Every row gives one point. Before rounding, the points of a table are all equally far from one centre. They may lie mostly on one side of it. Where is the centre, to within rounding?
In the rows, zero is written as 128.

Points:
[[178 132]
 [130  94]
 [152  92]
 [110 123]
 [177 135]
 [127  96]
 [166  99]]
Centre: [144 125]

Points:
[[166 116 151 174  83 121]
 [166 151 169 113 139 110]
 [159 122 160 125 105  77]
 [156 117 120 183  86 123]
 [ 95 129 143 141 111 101]
 [140 168 119 148 144 149]
 [141 120  94 153 148 167]
 [178 141 129 186 114 113]
 [163  86 177 151 153 136]
 [138  87 139 183 110 151]
 [134 126 135 154  84 159]
 [122 112 178 138 107 100]
 [169 125 130  89 112 104]]
Centre: [148 115 132 141 130 123]

Points:
[[170 129 132 104 116  65 148 170 167 118 157]
 [120  92 134  99 136  79 171 162 112 145 147]
 [146 142 146 117 148 123 127 186 111 182 135]
 [ 99 146 136 123 153  94 111 175 118 135 110]
 [146  97 168 124 119  97  97 151  93 142 106]
 [174 144 166 103 129  75 132 180 100 132 100]
 [144 124 165 167 123  75 152 139 150 127 103]
 [185  91 114  97 147  89 117 206 135 132 113]
 [132 132 123  89  98  87 158 147 104 118 145]
 [173 120 144  83 139  69 147 134 102 148 150]
 [156 130 153 104 110  56 152 172 113 155 108]
 [146 158 137 140  98  68 137 145 134 117 100]
 [113 139 142 140 123  72 119 117 135 133 129]
 [151 141 113 150 124 115 159 187 103 132 142]]
Centre: [155 118 132 113 138 110 137 150 138 132 114]

Points (21 x 18):
[[137 123  64 168 135 133 133 196 174 141 104 181 156 129  84 117  88 126]
 [170 152 131 123 101 155 141 129 146 138 169 166 126 158  89 141 107 120]
 [102 113 142 146 112 145 124 122 143 143 142 175 118 198  73 113 116 105]
 [120 147 115 143 168 148 158 168 205 138 140  97 131 156 100 126 133 137]
 [122  86 124 115 137 155 141 192 119 144 111 157 114 118 120 114 124  65]
 [150 129 163 131 161 120  73 158 117 135  96 150 120 133  80 110 114 111]
 [137 163 147 129 115 157 166 152 147 158  80 188 164 116  70 133  89 130]
 [142 125 148 157  80  79  88 147 150 140 111 123 145 136 127 144 140 124]
 [153 102 121 167  97 135  98 131 198 131 115 169 143  77 100 140 165 127]
 [130  99 139 167 109 137 110 116 124 154  93 181 122 151  46 118 130 152]
 [153 125 144 100 148  97 131  94 103 124 108 137 105 115 113 141 120 119]
 [147 106 161 179 112 142 120 136 139 111 135 150 186  89 105  98  86 137]
 [163 113 149 194  96 143 141 135 127 135 113 163 102 144  75 162 103 140]
 [142 133 156 138 133 106 131 164 131 108  68 126 146 113  70 111 161  71]
 [168 153 136 141 166 165 187 153 173 162 128 108 106 140 109  85 119 131]
 [165 120  99 151 151 143  95 152 168 144 146 159 159 151 120 117 137 182]
 [102 124 137 135  76 152 108 143 109  93  62 145 135 141  93  87 149 148]
 [157 106 165 140 132 164 103 142 171 137 130 108 147  93  83  90 148 100]
 [156  92 127 100 153 134 103 153 172 146 143 150 118 124  78 123 129  89]
 [140 109 125 160 106 129 102 122 133 163 134 170 154 136  61 118 109 163]
 [ 95 144 142 129 131 120 129 123 123 135  87 177 161 120  87 101 100 186]]
Centre: [136 126 121 151 128 140 140 133 157 125  96 149 131 132 118 109 125 120]

Points:
[[139 103 154 155 166 109 150 134 146 139 132 125 146 142 172 112  93 165
  207 210 146 141 158  84]
 [101  96 122 155 183 103 152 127 155 129 129 126 154 117 107 113  72 133
  109 163 161 179 148 128]
 [136 102 137 131 183 130 171 173 151 149 132 109 106 106 144  98 101 138
  150 126  77 149 166 102]
 [129 131 114 173 155 184 162 114 132 125 103 136 117 125 125 126 111 196
  112 157 131 143 147 125]
 [129 108 178 135 162 112 124 128 128 171 163 105 138 115  94  99 105 171
  118 165 138 184 163  88]
 [134 117 168 194 166 121 129 181 165 159 114 114 115 135 126 102 104 157
  208 121 147 146 144  99]
 [116 107 170 176 125 138 156 102 116 138 106 123  71  97 125 121  83 118
  126 138 132 155 126 112]
 [146 105 121 128 164 124 119 125 145 137 160 107 170 140 168 101  84 129
  144 156 158 153 176  83]
 [156 100 138 165 141 139 137 159 125  99 145 108 152 133 141 121  88 157
  179 107 105 171 150 102]
 [137 136 146 162 113 131 118 110 140 162 155 117 122 151 140 152  62  94
  166 164 153 141 170 112]
 [121 109 185 212 166 122 132 152 144 144 146 149 119 116  86 133 117 137
  167 180 138 177 152 115]
 [163 129 168 140 135 127 187 101 141 141 159  77 125 160 138 110  83 149
  153 140 151 173 159 108]
 [116  98 111 149 174 128 127 127 138 121 115 127 148  99 112 112  81 147
  187 152 119 118 136  74]
 [171 127 155 147 197 140 163 159 108 136 148 127 162 110 141 100  81 133
  155 138 141 159 160 103]
 [124 123 181 167 172 106 161 118 119 122 141  91 131 146 116  74  46 156
  153 154 135 146 162 110]
 [147 126 146 159 156 129 188 144 145 125 178 100 122 112 120  75  63 144
  156 127 135 134 141 118]
 [163 149 131 146 133 137 127 132 150 117 159 153 116 130 111 163 119 130
  129 112 134 143 171 113]
 [131 106 157 177 185 113 136 126 157 109 145 115 133 145 120 100  75 142
  197 177 141 154 193 109]
 [114 168 140 157 132 104 122 156 150  87 119  98 136 142 113 100  73 123
  143 181 158 145 140 110]
 [155 121 144 159 181  96 145 159 189 127 152 117 146 126 101 103  96 132
  124 166 101 134 161  98]
 [100 111 183 160 164  76 183 171 141 146 112 152 148 168 142  97  93 162
  136 167 141 172 155 119]
 [119 119 147  98 141 128 159 111 162 143 153 110 152 126 107 151 125 156
  123 135 164 144 177  93]
 [163 144 150 173 165  98 143 148 160 161 134 107 110 144 134 125 106 148
  109 111 162 148 145  66]
 [126 112 160 158 145  96 183 114 110 154 119  86  84 108 140 171 104 165
  154 161 122 134 152 132]
 [109 148 167 162 116  99 112 128 121 150 151 182 145 140 160 108  95 117
  159 157 112 144 160  82]
 [140 143 159 155 174 165 121 120 113 128 126 132 155 145 130 127  94 170
  113 130 136 130 183  77]
 [135 117 150 155 187 137 114 134 148 149 119  84 113  80 108 120  91 116
  145 174 135 169 164 124]
 [140 116 146 180 172 133 127 127 150 161 142 116 117 134 112 133  82 150
   97 105 168 165 170 108]
 [154 112 116 143 171  92 149 150 122 109 153 110 123 176 121 137 110 129
  150 120 127 163 147 137]
 [164 101 141 178 130 137 124 144 172 148 117 159  83 128 117  94  78 157
  140 156 129 127 178  90]]
Centre: [121 125 148 158 143 123 148 140 138 142 129 125 126 132 136 119 107 147
 148 155 136 145 153 112]

Points (31 x 24):
[[107 182 152 128 128  86 105 102 103 120 119  91 115 110  65 124 157 117
  136 161 125  70 123 157]
 [108 133 128 105 126  99 121 130 129  98 125  75 123 134  96 129 110 127
   92 114  82  84 102 119]
 [102 162 145 102 136  89  99  90 141 118 112 109 113  67 117 139 147 113
  114 125  92  76  75  95]
 [108 168 128 132 117  95 146 119 108 112 135 131 125 106  84 161 150 111
   69 145 114  81 113 108]
 [109 177 142 115 153 111  99 106  65 138 123  82 137  96  80 134 128  92
  139 102  96  74 127 118]
 [143 187 146 138 126 127 145  96  70 141 131 105 143  74 124 144 125 139
  119 148 102 101  98 118]
 [139 197 133 107 124 103 128 122 113 129 144 109 144  96  30 138 127 103
  127 151 117  67 126 112]
 [151 151 123 111 103 128 113  76 157 123 142 136 106 113  70 107  86 141
  102 113 142  78 131  83]
 [110 135 129  94 110  69 105  83 123 117 154 122 115 118 111 124 150  91
  105 116 110 105  80 128]
 [133 140 135 124 141 103 132 107  97 109 109 104 139  67  96 118 138 122
   74  99 111  65  90 110]
 [118 140 119 107 133 100  86  86  91 104 114  92 109  87  80 114 152  95
  101 158 104  65 121 106]
 [109 173 110 122  90  90 135 105 124 134 127  86  91 118  75 146 118 109
   99 114  88  79 102 137]
 [119 167 125 121 147 112 138  97 113 129 158 102 105 120 122 149 122  71
  112 137 142  81 134 135]
 [104 156 102  92 128  97 110 107  96 106 162  77 108  91  84  91 137 117
  122  97 125 100 121 117]
 [ 99 135 126 102 131  95 126  96 103 132 133 114 132  81  84  95 126  96
  117 136  59  95 110  80]
 [ 81 158 132 102 130 115 112  73 103 138  96  95 143  98  72 160 125 109
  113 114  83 103 119 107]
 [154 146 112 114 131  96  91 120 107  93 147 116  96  74  96 120 146 109
  103 112  94  84 105 113]
 [111 148 140 107 106 120 143 111 107 107 138  87 114 106 102 122 148 130
  110  92  98  50 110 137]
 [142 137 120  71 117  86  96  95 126 118 105 105 130  71  77 136 119 121
  119 123 133  63 153 125]
 [ 97 166 136 126 127  92 104 128  91  88 125 143 114  67  94 140 146 114
  140 139 135  58 126 109]
 [107 170 141  94 115  83  89  87 130 109 110 108 128 103  62 127 114 126
   79 130 121  74 143 141]
 [122 168 105 118 111  75 109  71 122 106 155  67  95  94  73 128 118 113
  138 160 118  98 122  93]
 [113 136 114 138  96 109 156  90 128 131 115 139 131  77  72 112 129  85
   96 132 155  78 116 117]
 [150 140 115  90 129  68 135  84 105 101 103 107 140  93 100 152 134 136
  101 120 108  93 107 131]
 [147 116 140 121 139  97 119 105  98 119 116 116 114  48  95 118 114 131
  110 136  93 117 109 116]
 [119 151 146 137 127 118 115  78  89 123 169 138  89 109  90 118 118 112
  125 118  99  33 123 129]
 [125 144 167 148 122 104 105 131 120  85 136 105 123  75  99 129 129 151
  107 101 107  64 119 114]
 [ 90 155 125  90 116  77 106  85  84 123  93 127 159 100 105 101 147 101
  106 126 114  85 112 124]
 [104 128 117  90 113  89 119  92 102 138 125  64 124  73  86 132 142 134
  141 117 125  69 103 150]
 [122 161 121  93 135  34 104  92 122 132 151 131 116 110 118 109 138 128
  112 140 112  97 121 136]
 [134 187 130  93 122 112 103  82 108 129 144  94 103 104  96 159 123 101
  119 142  81  61 140 126]]
Centre: [122 154 124 127 122 105 110  99 116 135 132 116 134 106  95 124 115 127
 129 131 123  83 110 109]

Points, 29 rows:
[[150 147 117 130 127 115 194  95 142 129 164 151 146 140 166 126 109  74
  110  76 122 113 129 163]
 [129 157 123 147  81  72 175 107 145 125 127 139 151 126 163 123 116  84
  143  92 139 115 142 161]
 [150 137 122 131  92 111 167 121 154 126 159 102 173 138 184 115 122  77
  120 106 125 130 150 167]
 [146 148 101 119  82  74 173 112 134 129 169 113 132 124 165 104  90  69
  114 106 153 133 134 121]
 [145 159 118 110 116  63 156  99 137 116 169 143 126 121 210 135 107  90
  123 115 115 106 148 150]
 [142 146 117 124 107  72 194 101 137 121 126 120 136 121 165 141  57 111
  108 119 112  96 119 137]
 [104 159 101 112 102  60 186 100 124 113 170 144 164 120 161 134 114  71
  113 102 117 135 132 159]
 [124 138 125 135 109  80 167 112 151 161 132 169 131 104 172 121 108 113
  107 123 123 116 158 161]
 [177 170 117 145  95  76 187 108 127 137 144 122 135 134 165 138 116  81
  122 112 145 114 139 129]
 [159 152  87 110  95 109 202 110 135 138 128 131 131 131 166 131  95  60
  118 105 108 123 126 122]
 [140 163 139 140 101 109 176  79 132 163 141 136 153 101 160 138 113  80
  109 102 113 125 142 150]
 [135 164 122 122  96  70 178  98 131 106 150 117 166 130 132 124 109  79
   96 101 129  94 128 160]
 [142 122 120 125  88  60 163 131 133 137 148 121 141  88 171 130 116  80
  101 125 120 148 151 152]
 [142 142 109 140  93  89 139 117 136 125 154 125 138  95 180  99 109  68
  121 111 119 137 121 171]
 [126 120  86 120  95  93 184 117 126 151 151 145 144 102 195 137 116 101
  122  88 136 123 130 172]
 [141 165 122 130  89  80 202 115 127 126 167 123 157  98 164 127 100  91
  137  97  94 108 127 133]
 [134 119 125 109  83  82 186 121 160 131 152 123 145  94 165 123  90 101
  124  98 106 113 134 153]
 [161 134 100 111  92  86 176  97 117 148 160 128 128 106 168 140  82  78
  111  99 119 143 135 162]
 [132 159  88 126 118  69 202 115 122 130 167 104 130 116 206 133 109 104
  127 101 113 125 123 143]
 [139 145 115 105 102 118 159  87 117 125 160 118 153 108 160 147  65  74
  124  96  95 132 140 170]
 [127 106 104 109 124  75 169 107 146 120 157 119 138 119 183 134 122  95
  108  70 113 117 163 164]
 [152 130  89 133 133 114 157  99 143 142 192 147 129 121 164 138  83 107
  105 147 132 126 131 148]
 [135 179 156 115  93  97 192 112 140 126 134 133 159 147 169 134 135  94
  101  77 114 114 155 154]
 [128 139  97 120  98  95 181 102 163 102 135 154 166 125 178 145 109  81
  133  97 141 131 135 130]
 [102 137 121 133 130  78 164 115 145 133 150 141 142 113 172 112 102  60
  122  85 125 129 119 156]
 [126 146 131 105 107  83 180 119 133 109 164 122 145 108 180 104 109  57
  133  99 137 125 142 131]
 [128 149 106 133 100  71 189  98 113 146 159 131 166 118 148 120  91  92
  150  99 116 111 128 150]
 [129 135  98 144  69  92 191  95 122 139 143 136 168 122 154 152  92  73
  104 115 135 108 132 151]
 [127 161  97  86  89  73 182 115 131 137 158 115 148 125 189 135  87  76
  109 123 133 116 131 137]]
Centre: [116 138 118 126 102 114 151 123 106 116 148 128 126 142 158 138 116 115
 109 112 111 125 132 128]

Points:
[[137 139 137 118 124 130 169 162 110  82  89 136  71 119 105 138  81 136
  120 184 108 154 116 106]
 [133 127 134 139  92 130 164 167 148  78  72 109  63 136 124 132 133 104
   88 158 122 165 145 125]
 [143 102 156 123  90 102 158 129 116  91 107 138  72 112 131 128 104 138
   66 131  85 137 121  97]
 [120  81 163 135 107 106 158 160 115  96 100 110  69 133 111 130 115 130
  102 147  70 154 139 113]
 [146 116 162 140 122  88 175 151 113  85  93 128  88 120 109 118  92 127
  119 138  58 112 140 122]
 [162 142 148 136 147 106 144 162 145 100 125 157  62 125 139 143 122 135
   87 136  73 150 141 125]
 [142 149 148 127  93 112 167 171 107  96 103 104  68 103 117 116 100 141
   74 160 114 138 100 116]
 [182  93 123 115 117 129 156 143 152  64 100 123  94 101 135 125  82 134
  102 125 114 129 136 110]
 [146 139 134 142 107  91 139 165 137  83 112 113  83  94 107 128  96 115
   89 131  86 186 133 118]
 [156 114 151 131 126  80 167 128 139  96  83 149  95 130  88 133  92 123
  108 143  78 162 152 111]
 [ 97 130 139 142 112 117 160 179 109 107  79  98  75 143 146 142 103 120
   96 111  92 156 113 141]
 [123 102 146 157  98 117 165 166 115  96 100  78  99 119 133 131 101 125
  108 134  87 171 114 118]
 [122 111 135 136  86 129 158 168 127  97 123 104  89 121 104 148 101 133
   68 140  93 156 141 114]
 [149 153 158 130 137 117 166 189 106  73 110 133  75  81 102 144 114 108
  136 130  95 173 127 127]
 [147 130 135 131 141 112 180 175 119  93  79 135  90 132  85 125 101 115
  115 133  58 148 150 124]
 [161 134 144 124 104 127 152 180 114  50 102 108  66 127 101 142 118 113
  100 149  74 145 115 145]
 [142 138 139 128 109 126 162 185 158  90 110 147  83 112 117 143 110 136
  137 160  71 135 108 140]
 [131 133 175 135  88  94 164 150 112  83 139 125 109 134 120 137 109 160
  109 144  85 164 138 135]
 [114 111 122 147 117 129 177 147 139  76  99 134 107 143 110 119  89 145
  126 147  91 167 121 152]
 [115 111 156 106 117 106 181 168 104  54  72 119  84 133  95 154 147 106
  105 129  83 127 119 113]
 [126 113 154 131 125 146 164 176 130  80  79 144 108 105 163 138 118 108
  121 147 100 161 127  80]
 [133 137 149 148 112 143 152 187 122  75 102  87  91 119 120 124 126 140
   82 132 105 180  97 152]
 [111 150 134 121 116 138 175 171  96  54  78 137  92 128 124 151 119 121
   90 124 101 154 148 100]
 [150 131 170 141  77 115 165 149 120  85 115 134  70 131 134 140 119 129
   87 156  76 150 139 128]
 [128 109 157 150  97  81 182 174 129  66  68 131 101 134 137 167 105 115
   91 137 111 135 124 131]
 [146 137 140 127 129 136 156 160 152  53  79 145  57 139 123 123 115 123
  112 130  91 119 108 119]
 [158 136 138 144 101 112 134 149 109  79  86 114  67 105 144 162 122 142
  120 169  92 153  95 133]
 [135 137 158 151 141 141 160 161 103 113  91 114  71 140 147 148  92 126
  106 111  80 165 135 124]
 [128 116 146 116  91 123 180 138 130  64 107 154  76 133 116 131 105 137
  118 142 109 183 125 112]
 [120 142 120 114  87 131 175 183 136  63  94 146  90 109 112 151 136 127
  103 155  96 141 119 109]]
Centre: [141 125 149 113 129 117 148 147 120 100  96 128 112 117 121 136 128 118
 106 132 119 140 124 140]

Points:
[[133  99 156 108  98 123 129 102  76 135 130 145  96 139 117 116 127 134
   74 164 108 120 117 141]
 [123 101 138 101 158 126 107 110  69 123 141 144 112 117 109  94 139 140
   93 173  88 120  87 175]
 [134  77 164  71 152 111 122 121  78 159 107 125 109 123 117  95  91 160
   91 155 128 135 110 142]
 [119 100 164  78 153 127 130  95 101 121 151 126  78 137 148 122 113 138
  100 178  91 116  66 117]
 [ 87 120 148  69 167 152 122 119 118 139 143 169  99 134 139 116 166 162
   81 166  85 137 102  86]
 [111 110 151  96 155 114  95  89  96 104 120 150 122 112 142 120 112 147
   86 181  71 134 101 137]
 [128 136 175  83 145 116 132  85  89 111 136 146 121 105 127 111 143 119
  103 166 112 135  85 161]
 [108  87 156  88 136 134 120 118 104 166 138 133  69 129 145 123 123 149
   73 188  94 134  78 147]
 [110 120 156 112 139 128 106  87  80 127 116 148 109 157 157 139 129 138
   67 157  94 129 104 136]
 [120 109 154  68 146 104 121  96  82 142 127 166 100  94 121 106 131 163
  106 193 106 134  72 120]
 [ 92 111 175  84 134 118 126 134  98 149 139 134  86 128 134 113 113 149
   93 197 111 142  81 148]
 [ 72 102 164  83 128 105 117  94  92 148 148 111  79 139 145 131 160 146
  106 171 102 116  93  70]
 [ 88 126 183 102 142 121 120  96  83 124 143 145 127 119 123 136 115 141
   74 161  94 130  83 112]
 [115 106 143 118 149 148 115 119  87 115 155 139 102 131 179 103  94 151
   88 155 114 108  87 148]
 [103 119 152  70 144 124 139 105  83 128 125 151 109 130 130 107 140 168
   69 168 105 138  66 138]
 [107  77 149  85 160 100 120 104 107 143 130 147 139  91 146 136 117 116
   73 171 107 124 106 124]
 [101  95 159  94 113 122 116 122  78 151 146 128  78 111 134 101 115 139
   73 182  93 128  79 131]
 [ 95 116 127  94 119 133 124 104  88 132 114 139 115 131 130  88 123 141
   66 185 124 138  68 111]
 [115  84 156 120 146 146  96 146 104 151 132 115 141 139 138 129 129 154
   69 154  95 127  64 141]
 [ 94 106 173  78 154 156 121  97  93 133 131 136 134 127 141  87 135 121
   79 172 115 127  77 131]
 [127  84 149  73 129 122 121 121 109 136 145 135  75 132 149 101 108  94
   86 151  97 121  89 140]
 [130 106 145  63 135 145 116  78  59 116 112 138 102 135 137 114  97 145
  103 151 105 145  94 127]
 [137  78 156  84 117  90  96 131  64 159 151 117 115 104 141 120 121 141
   87 150  85 142 107 145]
 [119 135 181  63 158 131  98  93  97 125 133 118  95 123 125 131 115 118
  102 175  77 150 117 109]
 [145 123 149 122 143  81 134 112  77 140 162 141 106 117 156 103 114 171
  103 158  79 131  91 113]
 [ 78 105 165 110 134 138 126 117  67 125 125 153  99 131 144 136 153 150
   71 165 113 129 104 135]
 [ 72  94 181 114 139 163 112  60 102 123 124 114 137 119 142 129 136 133
  110 150 112 141  97 162]
 [129  81 121  93 183  95 109 108 110 125 117 150 136 127 158 125 121 146
   74 141  99 145 117 157]
 [ 96 116 172  99 157 112 122 112  89 168 104 143  90 119 142 121 113 110
  102 153 131 139  61 160]
 [106 102 151 123 145 140 125 112  85 141 128 168 100 115 142  87 110 128
   73 163 108 151 100 165]
 [ 67 124 152 107 140 143 101 113  97 124 124 143  96 109 164 131  93 159
   89 180 108 112 104 130]]
Centre: [108 113 131 105 142 128 105 108 119 149 137 121 104 110 132 113 140 151
 124 127 118 145 107 120]
